Rows are points. The points of each table are mixes of a few directions, plus a little noise. How many directions does each table use, and how many do they share? Where both have some left over, give the other angles between the two spaces (their principal angles), to ten degrees, smallest first.

First (5 x 3)
[[ 0.39 -0.12 -0.33]
 [-0.23  0.07  0.19]
 [-0.11  0.85 -0.18]
 [ 0.11  0.25 -0.19]
 [-0.16 -1.05  0.50]]
Second (4 x 3)
[[ 0.28  0.43  0.36]
 [-0.23 -0.37 -0.30]
 [-0.41 -0.62 -0.50]
 [ 0.37  0.56  0.45]]
Directions: first 2, second 1, shared 0; angles 60

First (7 x 4)
[[ 0.03  0.22  0.08 -0.11]
 [ 0.55  0.00 -0.62 -0.16]
 [ 0.02  0.07 -0.06 -0.08]
 [-0.14 -0.62 -0.03  0.40]
 [ 0.55 -0.73 -0.09  0.63]
 [ 0.04  0.77  0.50 -0.30]
 [-1.04  0.32  0.21 -0.37]]
Second (6 x 4)
[[-0.11  0.80  0.08 -0.27]
 [-0.38 -0.79  0.48 -0.10]
 [ 0.46  0.47 -0.42  0.00]
 [ 0.11 -0.73  0.07 -0.02]
 [-0.17 -0.02 -0.38  0.91]
 [ 0.07  0.25  0.19 -0.52]]
Directions: first 3, second 3, shared 2; angles 90

First (9 x 8)
[[ 0.02  0.14 -0.25 -0.14 -0.19  0.12 -0.11  0.09]
 [ 0.42  0.41  0.28 -0.07  0.21 -0.57  0.58 -0.79]
 [-0.65 -0.98  0.35  0.52  0.26  0.45 -0.49  0.85]
 [-0.41 -0.49 -0.07  0.17 -0.04  0.45 -0.45  0.67]
 [ 0.48  0.66 -0.17 -0.34 -0.13 -0.36  0.39 -0.65]
 [ 0.24  0.30  0.01 -0.12  0.00 -0.23  0.25 -0.38]
 [-0.26 -0.58  0.55  0.43  0.42 -0.04 -0.01  0.14]
 [-0.35 -0.35 -0.22  0.06 -0.17  0.47 -0.47  0.65]
 [ 0.54  0.88 -0.48 -0.53 -0.37 -0.26  0.30 -0.60]]
Second (7 x 8)
[[-0.68  0.31  0.34 -0.49  0.10  0.73 -0.69  0.55]
 [-0.09  0.07  0.00 -0.12 -0.04 -0.12 -0.18  0.67]
 [ 0.58  0.38  0.03  0.52  0.22 -0.68  0.50 -0.45]
 [-0.45 -0.88 -0.81  0.08 -0.33 -0.28  0.31 -0.56]
 [ 0.54 -0.14  0.20 -0.21 -0.01 -0.70  0.66 -0.39]
 [ 0.19 -0.22  0.12 -0.16 -0.18  0.46 -0.24  0.46]
 [-0.10  0.49  0.12  0.40  0.21  0.59 -0.33 -0.29]]
Directions: first 2, second 5, shared 1; angles 90

First (11 x 11)
[[ 0.01 -0.07 -0.06  0.03  0.03 -0.05 -0.02  0.07  0.02  0.03 -0.15]
 [ 0.02 -0.11 -0.10  0.05  0.04 -0.08 -0.03  0.10  0.03  0.06 -0.23]
 [ 0.13 -0.64 -0.59  0.28  0.24 -0.44 -0.16  0.60  0.19  0.33 -1.35]
 [-0.16  0.85  0.78 -0.37 -0.32  0.59  0.21 -0.79 -0.24 -0.44  1.79]
 [-0.15  0.81  0.74 -0.35 -0.30  0.56  0.20 -0.76 -0.23 -0.42  1.70]
 [-0.02  0.12  0.11 -0.05 -0.04  0.08  0.03 -0.11 -0.04 -0.06  0.25]
 [ 0.05 -0.25 -0.23  0.11  0.09 -0.18 -0.06  0.24  0.07  0.13 -0.53]
 [-0.03  0.17  0.16 -0.07 -0.06  0.12  0.04 -0.16 -0.05 -0.09  0.36]
 [-0.04  0.21  0.19 -0.09 -0.08  0.14  0.05 -0.19 -0.06 -0.11  0.43]
 [ 0.11 -0.57 -0.52  0.25  0.21 -0.39 -0.14  0.53  0.17  0.29 -1.20]
 [ 0.10 -0.51 -0.46  0.22  0.19 -0.35 -0.13  0.47  0.15  0.26 -1.07]]
Second (9 x 11)
[[-0.03 -0.05 -0.32  0.21  0.13 -0.11  0.24  0.20  0.04 -0.01 -0.54]
 [-0.21  0.81 -0.02 -0.03 -0.04  0.21  0.45 -0.08  0.00 -0.30  0.64]
 [-0.41 -0.78  0.69  0.08 -0.61 -0.06  0.17 -1.11 -0.21  0.29 -0.10]
 [-0.33 -0.52  0.17  0.05 -0.42 -0.32 -0.07 -0.33  0.10  0.45 -0.45]
 [ 0.61 -0.56 -0.37  0.45  0.82  0.28  0.35  0.17 -0.39 -0.54 -0.86]
 [-0.37  1.54 -0.18 -0.19 -0.13  0.17  0.45  0.24  0.22 -0.30  1.10]
 [ 0.57 -0.65  0.25 -0.17  0.27  0.13 -0.70  0.08 -0.17  0.00  0.03]
 [-0.03  0.58 -0.11 -0.16  0.01  0.03 -0.07  0.29  0.15 -0.05  0.45]
 [ 0.20 -0.37 -0.10 -0.23 -0.02 -0.33 -0.83  0.54  0.26  0.45 -0.28]]
Directions: first 1, second 4, shared 1

First (10 x 14)
[[-0.32  0.16  0.01 -0.05 -0.37  0.15  0.30  0.25  0.12  0.12 -0.05  0.16
   0.23  0.01]
 [-0.08 -0.02  0.48  0.03 -0.56  0.31  0.00 -0.02 -0.18  0.39 -0.24  0.01
   0.14 -0.08]
 [-0.09 -0.13 -0.49  0.41 -0.13  0.13  0.19 -0.50  0.03 -0.43 -0.28 -0.03
   0.40  0.47]
 [-0.76  0.18 -0.76 -0.16  0.34  0.40  1.10  1.51  0.26 -0.58  1.07  0.69
   0.07  0.54]
 [ 0.22 -0.40 -0.53  0.52  0.36  0.15 -0.01 -0.55 -0.19 -0.65  0.00 -0.11
   0.12  0.62]
 [-0.21  0.15  0.18  0.00 -0.58  0.11  0.11 -0.11  0.07  0.27 -0.36  0.02
   0.29 -0.09]
 [-0.19 -0.05  0.18  0.21 -0.61  0.39  0.19 -0.14 -0.13  0.14 -0.30  0.05
   0.35  0.17]
 [ 0.16 -0.21  0.44  0.01  0.00  0.28 -0.14  0.18 -0.33  0.20  0.18  0.00
  -0.22 -0.01]
 [ 0.72 -0.09  0.36 -0.37  0.92 -0.64 -0.84 -0.08 -0.11  0.19  0.30 -0.33
  -0.83 -0.58]
 [ 0.55  0.41  0.13 -0.60  0.62 -1.28 -0.91 -0.52  0.46  0.36 -0.30 -0.47
  -0.55 -1.04]]
Second (9 x 14)
[[-0.83  1.42  0.22 -0.49 -0.30  0.15 -0.10  0.24 -0.44  0.08 -0.03  0.23
   0.07  0.03]
 [-0.16  0.61  0.64 -0.36  0.15  0.10 -0.37  0.29 -0.56  0.18  0.30  0.09
  -0.34 -0.18]
 [ 0.12  0.28 -0.84  0.18  0.07 -0.08 -0.21  0.00  0.24  0.14 -0.19 -0.17
  -0.14  0.35]
 [ 0.13 -1.11 -0.12 -0.38  0.10  0.47  0.33  0.01 -0.16 -0.13  0.10 -0.27
  -0.36  0.35]
 [ 0.35 -0.38 -0.62  0.09  0.22  0.03 -0.13 -0.01  0.16  0.09 -0.05 -0.26
  -0.32  0.31]
 [ 0.10 -0.17  0.16 -0.38  0.39 -0.87  0.05 -0.40  0.50 -0.33 -0.06 -0.07
   0.10 -0.73]
 [ 0.08  0.50 -0.36  0.37 -0.03 -0.17 -0.24  0.01  0.18  0.15 -0.12  0.04
   0.09  0.07]
 [ 0.68 -1.61  0.28 -0.16  0.48  0.03  0.13 -0.13  0.03 -0.14  0.27 -0.29
  -0.41 -0.15]
 [-0.46  0.44  0.65  1.13 -1.08  0.35  0.54  0.00  0.05 -0.04 -0.20  0.70
   1.32 -0.04]]
Directions: first 4, second 5, shared 2; angles 50, 70

First (8 x 18)
[[-0.57  0.22  0.10  0.56  0.95 -0.31 -0.23  0.08  0.54  0.12 -0.23 -0.35
   0.71 -0.71 -0.30  0.16  0.62  0.59]
 [ 0.97 -0.02 -0.12 -0.69 -0.62  0.42 -0.15 -0.33 -0.37 -0.42 -0.23  0.04
  -0.30  0.38  0.84  0.33 -0.42 -0.04]
 [ 0.73 -0.53 -0.11 -0.46 -0.86 -0.15 -0.38 -0.70 -0.49 -0.57 -0.33  0.04
  -0.31  0.30  0.40  0.19 -0.62 -0.10]
 [-0.34 -0.44  0.02  0.21 -0.31 -0.44  0.01 -0.14 -0.15  0.03  0.15  0.15
  -0.20  0.10 -0.55 -0.32 -0.22 -0.29]
 [-0.57  0.32  0.09  0.42  0.73 -0.05  0.12  0.37  0.41  0.33  0.10 -0.13
   0.38 -0.38 -0.32 -0.06  0.50  0.23]
 [-0.83  0.60  0.13  0.58  1.10  0.09  0.31  0.71  0.62  0.58  0.25 -0.14
   0.51 -0.49 -0.43 -0.11  0.78  0.27]
 [-0.03  0.01 -0.01 -0.19 -0.49  0.30  0.53  0.38 -0.27  0.29  0.53  0.39
  -0.59  0.57 -0.15 -0.40 -0.28 -0.64]
 [ 0.65 -0.16 -0.09 -0.43 -0.50  0.14 -0.20 -0.37 -0.29 -0.37 -0.23  0.01
  -0.19  0.23  0.50  0.22 -0.35 -0.01]]
Second (9 x 18)
[[-0.10 -0.34  0.32  0.34  0.16  0.05 -0.33 -0.06 -0.14  0.09  0.30 -0.26
  -0.55 -0.24  0.08  0.13  0.20 -0.20]
 [-0.15 -0.09  0.23  0.06 -0.32  0.16 -0.69  0.03  0.42  0.32  0.02  0.19
  -0.35 -0.05 -0.21 -0.42 -0.31 -0.48]
 [ 0.09 -0.38 -0.26 -0.02 -0.50 -0.73  0.30 -0.62  0.19 -0.13 -0.27  0.33
  -0.13  0.28 -0.17 -0.59 -0.50 -0.22]
 [-0.59  0.58 -0.27 -0.35  0.01  0.22 -1.28  0.57  0.45 -0.52 -0.83 -0.11
   1.96 -0.50 -1.11  0.31  0.12  0.78]
 [-0.07  0.08 -0.04  0.44  0.85 -0.21  0.95  0.02  0.16  0.15  0.32 -0.29
  -0.32 -0.17  0.39 -0.01  0.69  0.10]
 [ 0.33  0.41  0.07 -0.22  0.16  0.67  0.33  0.38 -0.12  0.21  0.29  0.00
  -0.30  0.18  0.57  0.21  0.17 -0.07]
 [-0.25  0.23  0.39  0.36  0.57  0.20  0.44  0.39 -0.44  0.68  0.55  0.01
  -0.14 -0.05  0.15  0.34  0.21  0.19]
 [-0.04 -0.63  0.07  0.09 -0.65 -0.57 -0.38 -0.59 -0.12 -0.02 -0.12  0.25
  -0.33  0.14 -0.32 -0.35 -0.63 -0.32]
 [ 0.81  0.13 -0.53 -0.69 -0.28  0.18  0.63 -0.16 -0.40 -0.80 -0.25 -0.13
   0.15  0.40  0.65  0.36  0.05  0.23]]
Directions: first 3, second 6, shared 2; angles 40

First (10 x 24)
[[-0.27  1.04 -0.84  0.09  0.54 -0.26 -0.22  0.60 -1.29  0.21  0.57  0.16
  -0.03 -0.03 -0.41 -0.02 -0.82  0.63  0.64 -0.04  0.45  0.12  1.54  1.19]
 [ 0.70 -0.64  0.61  0.11 -0.48  0.00 -0.68 -0.79  0.97 -0.50  0.00 -0.14
   0.80 -0.17  0.37 -0.23  0.53 -0.79 -0.23  0.78 -0.15 -0.66 -1.33 -0.75]
 [-0.07  0.55 -0.01 -0.06  0.37  0.07  0.48  0.14  0.15  0.26  0.01 -0.01
  -0.50 -0.08  0.15  0.02 -0.06 -0.28  0.03 -0.06  0.06  0.08  0.21  0.33]
 [-0.17 -0.34 -0.68 -0.56 -0.25 -0.30 -0.33  0.45 -0.35  0.30 -0.41  0.36
   0.52  0.47 -0.56  0.40 -0.11  0.70 -0.25 -0.57  0.44  0.60  0.67 -0.40]
 [-0.26 -0.12  0.07 -0.14  0.05  0.14  0.57  0.16  0.17  0.22 -0.33  0.00
  -0.50  0.12  0.03  0.16  0.13  0.09 -0.23 -0.45 -0.12  0.35 -0.02 -0.18]
 [-0.22  0.00 -0.23  0.05  0.00 -0.04 -0.03  0.21 -0.53  0.01  0.08  0.03
  -0.01  0.08 -0.22  0.05 -0.22  0.47  0.12 -0.20  0.01  0.15  0.42  0.19]
 [ 0.02 -0.37  0.73  0.65 -0.17  0.31  0.13 -0.48  0.03 -0.55  0.31 -0.39
  -0.31 -0.33  0.36 -0.33  0.16 -0.15  0.19  0.36 -0.65 -0.50 -0.84  0.05]
 [-0.34 -0.40  0.41  0.30 -0.11  0.29  0.56 -0.05 -0.10 -0.16 -0.08 -0.23
  -0.61 -0.03  0.13 -0.02  0.12  0.23 -0.03 -0.29 -0.50  0.07 -0.34 -0.07]
 [ 0.68  1.08 -0.22 -0.53  0.49 -0.24 -0.23 -0.09  1.03  0.46 -0.01  0.22
   0.35 -0.13  0.29 -0.05  0.10 -1.25 -0.13  0.60  0.73 -0.22  0.06  0.14]
 [-0.05 -0.79  0.15  0.09 -0.45  0.03 -0.22 -0.15 -0.10 -0.28 -0.13 -0.06
   0.28  0.11 -0.11  0.04  0.15  0.37 -0.13 -0.11 -0.25  0.00 -0.38 -0.48]]
Second (11 x 24)
[[-0.35 -0.11  0.08  0.16 -0.23 -0.47  0.94  0.09 -0.05  0.18 -0.66  0.03
   0.19  0.34 -0.40 -0.21  0.08  0.05  0.19 -0.19 -0.53  0.26  0.56  0.22]
 [-0.06  0.28  0.32 -0.13 -0.27 -0.35 -0.19  0.06 -0.49 -0.11 -0.05  0.35
   0.12  0.41  0.60  0.16 -0.36 -0.07 -0.77  0.30 -0.21 -0.05  0.56  0.31]
 [-1.03 -0.68  0.41 -0.03 -0.28  0.18  1.81  0.42 -0.14  0.36 -1.01 -0.07
  -1.18  0.53 -0.10  0.31  0.23  0.67 -0.49 -1.26 -0.87  0.95  0.24 -0.27]
 [ 0.35 -0.27 -0.47  0.04  0.51  0.72 -0.46 -0.16  0.64  0.02  0.53 -0.44
  -0.21 -0.73 -0.48 -0.09  0.39  0.01  0.87 -0.16  0.65 -0.16 -1.07 -0.50]
 [-0.08  0.14  0.07  0.13 -0.21 -0.54  0.38  0.01 -0.15  0.03 -0.36  0.12
   0.47  0.26 -0.18 -0.19 -0.09 -0.11  0.10  0.19 -0.33  0.01  0.58  0.33]
 [ 0.10  0.50  0.20 -0.01 -0.32 -0.74 -0.25 -0.04 -0.47 -0.13 -0.09  0.35
   0.71  0.41  0.37 -0.09 -0.40 -0.28 -0.43  0.65 -0.24 -0.23  0.85  0.56]
 [ 0.46  0.01 -0.36  0.00  0.35  0.46 -0.80 -0.17  0.37 -0.10  0.61 -0.22
   0.05 -0.56 -0.13 -0.08  0.14 -0.14  0.49  0.20  0.64 -0.33 -0.73 -0.27]
 [ 0.17  0.36  0.15 -0.12 -0.13 -0.25 -0.58 -0.04 -0.31 -0.18  0.21  0.26
   0.31  0.17  0.50  0.09 -0.32 -0.18 -0.48  0.47  0.04 -0.24  0.31  0.28]
 [ 0.11  0.14 -0.10  0.14 -0.05 -0.42  0.12 -0.09  0.04  0.02 -0.17  0.01
   0.58  0.04 -0.32 -0.29  0.01 -0.21  0.40  0.28 -0.10 -0.14  0.34  0.26]
 [ 0.42 -0.13 -0.20 -0.25  0.48  1.08 -1.22 -0.08  0.27 -0.19  0.99 -0.21
  -0.74 -0.66  0.46  0.41  0.09  0.11 -0.15 -0.10  0.86 -0.24 -1.26 -0.62]
 [-0.06 -0.25 -0.14  0.04  0.16  0.31  0.21  0.01  0.25  0.09 -0.03 -0.21
  -0.30 -0.19 -0.26  0.00  0.24  0.14  0.30 -0.33  0.07  0.13 -0.39 -0.27]]
Directions: first 4, second 3, shared 1; angles 70, 90
